Each row of a before or after table is a point. The points were changed in one or more steps. Then noise was added and the rows were shuffled. The steps act on how far a point lies along the listed directions, d1 being the first. What was done? A step turns or swaps two directions, mirrors them in a line or flattens them onto one, adds a multiple of one to another, or multiplies one. Angles are multiples of 10 degrees, from the lower direction toward the higher: turns from -170 to 170, lines from 10 to 170 but not 90. Use the fewest steps. Two steps may share a direction if one is a turn and the other turns, adds or multiplies; they go together, in the order done. Otherwise the lowest direction goes first.
In the rows, zero is written as 128.

Directions:
(1): 159,176,98
(2): 103,170,171
(3): 77,138,89
Before (9 x 3):
85,153,89
122,153,170
72,145,135
163,192,114
161,119,154
171,166,149
80,140,135
163,145,146
182,51,159
After (9 x 3):
81,160,128
134,171,160
166,149,144
87,156,88
170,31,171
88,151,127
162,119,155
169,199,110
176,175,144
Steps: add 0.5 times d2 to d1

Directions:
(1): 60,131,123,93,80,143
(2): 130,61,70,144,120,144
Before:
134,169,165,113,155,125
143,193,167,131,127,93
150,165,168,136,138,122
52,205,175,64,93,135
86,143,132,111,119,139
93,131,115,124,102,142
134,128,117,127,136,136
115,141,155,119,95,120
146,75,106,173,120,137
133,156,147,126,142,114
162,162,139,132,165,127
124,221,216,95,122,115
161,150,155,138,165,124
After:
157,75,107,179,129,135
183,161,140,143,180,123
102,142,154,112,87,123
160,163,169,142,146,120
7,207,173,39,62,144
73,132,114,114,89,147
151,192,168,135,132,91
67,144,131,100,105,145
118,221,216,92,117,118
139,169,165,116,160,124
139,155,147,128,146,113
138,128,117,129,138,135
183,149,157,149,181,119
Steps: multiply d1 by 1.6

Directions:
(1): 147,108,44,133,105,90,178,116,117
(2): 150,189,136,101,90,175,187,143,146
(3): 142,152,151,113,107,100,120,30,138
(4): 132,112,127,220,101,170,131,107,159
(5): 81,72,139,92,55,149,124,125,119
Before:
112,71,71,79,119,83,174,185,114
176,162,71,164,73,172,217,175,141
87,109,150,64,115,151,134,136,113
145,151,116,86,140,106,143,133,123
189,197,113,85,143,78,163,133,128
149,156,83,216,137,168,166,190,156
165,148,137,224,159,117,119,107,171
136,179,136,125,176,141,123,169,135
111,122,160,95,74,171,134,145,96
153,128,109,176,135,118,130,89,140
97,100,152,151,88,174,129,103,157
172,195,54,106,168,115,177,210,111
After:
96,79,55,139,63,147,170,187,121
147,138,89,93,54,115,203,124,142
150,138,103,136,90,135,166,97,137
97,21,85,187,59,140,119,149,115
124,98,129,134,169,95,82,135,76
120,107,168,217,166,162,112,172,170
131,106,76,127,162,75,137,103,122
103,109,202,122,55,164,100,118,147
91,124,137,76,101,153,129,170,121
108,117,149,127,199,117,91,128,117
71,90,158,148,61,218,103,189,132
111,119,168,128,115,154,106,124,141
Steps: swap d1 and d4; turn d2 and d5 by 130 degrees

Directions:
(1): 49,129,107,153,120,188,117,158,136,178,157
(2): 76,189,102,81,148,62,156,131,119,135,147
(3): 112,97,72,153,126,85,84,140,197,87,135
(4): 115,177,155,99,139,165,124,156,187,102,59
(5): 137,150,157,100,59,139,132,85,182,127,188
Before (11 x 11):
126,141,114,119,119,93,129,110,150,108,159
141,116,119,128,88,93,111,107,143,108,166
143,115,157,120,105,141,137,110,133,129,137
110,143,125,131,156,142,111,163,144,125,80
114,162,140,92,111,123,136,131,163,116,131
104,143,147,130,95,195,120,160,163,156,146
148,68,67,171,174,100,114,147,83,127,80
120,106,94,125,138,87,119,118,110,131,145
154,105,118,125,118,126,122,116,141,123,157
144,113,145,125,94,138,142,100,105,149,136
144,112,136,123,90,151,129,106,105,145,168
After (11 x 11):
123,101,120,135,60,132,118,92,160,143,181
132,129,141,129,120,129,138,126,71,145,138
149,105,123,130,133,142,134,122,101,144,152
122,121,114,118,164,109,136,131,71,147,113
125,107,141,130,86,141,126,104,158,134,170
143,98,117,130,64,128,111,91,148,128,201
117,160,136,115,147,127,150,130,102,134,122
135,142,133,124,168,128,118,159,126,114,62
145,71,84,176,203,126,138,159,9,164,63
182,122,141,116,87,107,108,124,190,86,141
109,171,146,87,115,134,137,138,165,116,117
Steps: add -1.5 times d3 to d5; turn d1 and d3 by 150 degrees; add 0.7 times d2 to d4
